Each point is reached from the start by the listed moves, each made once or not at all, plus a little noise. Is the number of moves made odd or even? Then give how often each move was made.

Moves:
(1): [ 24.6 -20.7  15.1 -24.8]
(2): [18.1 32.0 21.5 -3.5]
(3): [-32.0 -11.2  32.0   5.1]
Start: [ 10.5   8.8 -35.8  10.8]
Points:
[  6.4   9.2 -37.2  14.7] => even (0, 0, 0)
[  4.4 -22.3  14.3  -5.4] => even (1, 0, 1)
[ 55.4  17.9   1.9 -16.3] => even (1, 1, 0)
[ 2.1 29.3 16.4 13.6] => even (0, 1, 1)

Moves:
(1): [ 34.9  19.0  13.7   9.7  -1.5  13.2  15.2 -15.7]
(2): [-20.2  33.2 -24.5  16.6  -3.0   1.2  -7.6  15.4]
(3): [-14.2  -3.7  26.2   3.2  -2.2   9.9 -17.3 -14.0]
(4): [ -2.1 -14.7   5.0  21.8  -7.8  10.1  11.4  -2.0]
(5): [ -7.9  -9.0 -11.3   7.0  31.8   9.3   0.6  -9.4]
(6): [ 14.6  -4.2 -24.5 -22.9 -15.6  38.9  -9.7 -10.9]
Start: [ -7.0  13.7  -3.1 -12.1  -6.0  11.7  -2.9  18.4]
Points:
[ 10.0  13.2  45.3  20.8 -22.5  43.9   5.0 -14.3] => odd (1, 0, 1, 1, 0, 0)
[-19.0  43.5   4.3  47.6   8.1  51.4  -1.7  -7.6] => odd (1, 1, 1, 1, 1, 0)
[  3.3  53.0 -20.0   7.3   5.8  86.0 -18.5 -10.8] => odd (1, 1, 1, 0, 1, 1)

Moves:
(1): [27.4 -0.2 -2.0  2.1 31.2  5.6  6.3 13.4]
(2): [-16.9  30.2 -43.3  15.9   3.3  -0.5 -17.8  21.8]
(3): [ -9.3  -4.4  14.3 -11.9   5.2 -10.5 -31.9 -20.6]
(4): [ -4.3 -16.7  -2.7  18.1  13.5  21.9   0.0   1.4]
(5): [-29.1  -0.8  11.7 -15.4   5.7  26.3   3.2   4.4]
(6): [ 14.1   8.8  21.9  33.9 -23.9  -6.7  14.7   5.4]
(7): [-14.6 -17.7  12.4   5.7   5.1 -28.4 -13.2  24.2]
(8): [  7.9 -12.9  -4.1  -7.5   4.2  14.9 -22.5  41.7]
Start: [  5.4  -1.9  34.6 -10.7  -0.3   8.6  20.5 -25.4]
Points:
[-47.3 -25.1  72.6 -32.1  15.6  -3.5 -20.7 -17.1] => odd (0, 0, 1, 0, 1, 0, 1, 0)
[-58.9  -6.5  13.2  14.1  27.2  27.2  -7.5  26.9] => even (0, 1, 0, 1, 1, 0, 1, 0)
[  1.5   7.3   2.5  12.3  39.8 -15.3  -4.2  35.1] => odd (1, 1, 0, 0, 0, 0, 1, 0)
[ -3.4  14.5 -12.5  -2.4   7.7  23.8 -19.0  37.9] => even (0, 1, 0, 0, 0, 0, 0, 1)
[ 26.7 -32.6  39.7  -9.8  40.2   1.2  -8.4  54.9] => odd (1, 0, 0, 0, 0, 0, 1, 1)

Moves:
(1): [ 37.6   3.3   3.8  37.8 -26.8  -9.9 -25.4 -32.5 -36.0   6.2   4.1  -9.6
  10.6]
(2): [  5.1  21.6  -7.4   4.3  -5.3  10.1  25.2   3.8  -2.6 -17.6 -11.0  -7.3
  10.7]
(3): [ -5.3   7.6  31.4   4.8   5.4  -7.2  -0.4   6.9 -26.8   5.9   9.0  12.0
   6.5]
(4): [ -9.1  -6.8 -17.9  54.5  16.8  24.0 -10.5 -14.8  11.9  14.1  13.0 -10.2
 -15.7]
(5): [ 13.3  10.3 -15.6 -16.9  23.9  25.2 -10.4  11.5  13.6   8.2 -10.4   7.4
  -6.5]
(6): [-16.1   5.7   9.5 -15.4 -37.7  13.6  -3.3  -0.9 -36.5  12.0   8.6  17.7
  16.1]
(7): [  4.9  -9.4  -1.9 -23.6  17.4 -16.2  36.1 -18.1  25.4  -9.1  27.4  29.0
  -3.6]
(8): [ -3.1   2.2 -15.0 -16.7   2.9 -18.8   0.1  33.8  -3.0  12.5  -4.3  33.5
   7.6]
(9): [ 11.3  -7.9   9.7   9.2  -7.6  11.3   1.6   7.5  29.2 -10.7   6.5   0.7
   2.9]
(10): [-14.4  22.9  10.9  -6.4 -10.5 -14.9  -9.3  -4.8 -13.2  18.4   0.1  -1.2
  29.0]
(11): [  4.0  -7.3  -8.9   1.8   2.2  -4.6  12.0 -10.7 -14.1 -18.1  42.2 -33.7
  21.4]
Start: [-17.1 -10.9  10.0  14.8  -7.3  34.2  -1.3  -2.9  29.9   0.7 -13.2  -5.7
  17.0]
Points:
[  3.8  13.4  38.6  61.1 -27.8  56.3 -19.8 -45.1  -6.1  44.6  43.7  39.0
  55.0] => even (1, 0, 1, 1, 1, 1, 1, 0, 1, 1, 0)
[ 45.7  -9.5 -16.8  29.3 -12.5  38.5 -23.8   4.2  19.4   1.3  22.2 -10.2
  51.7] => odd (1, 0, 0, 0, 1, 0, 0, 1, 1, 0, 1)
[  0.5  16.2  10.9  59.9 -33.1  30.1  23.1 -23.9 -31.3  30.2  35.7  66.2
  52.0] => odd (1, 1, 1, 1, 0, 1, 1, 1, 0, 0, 0)
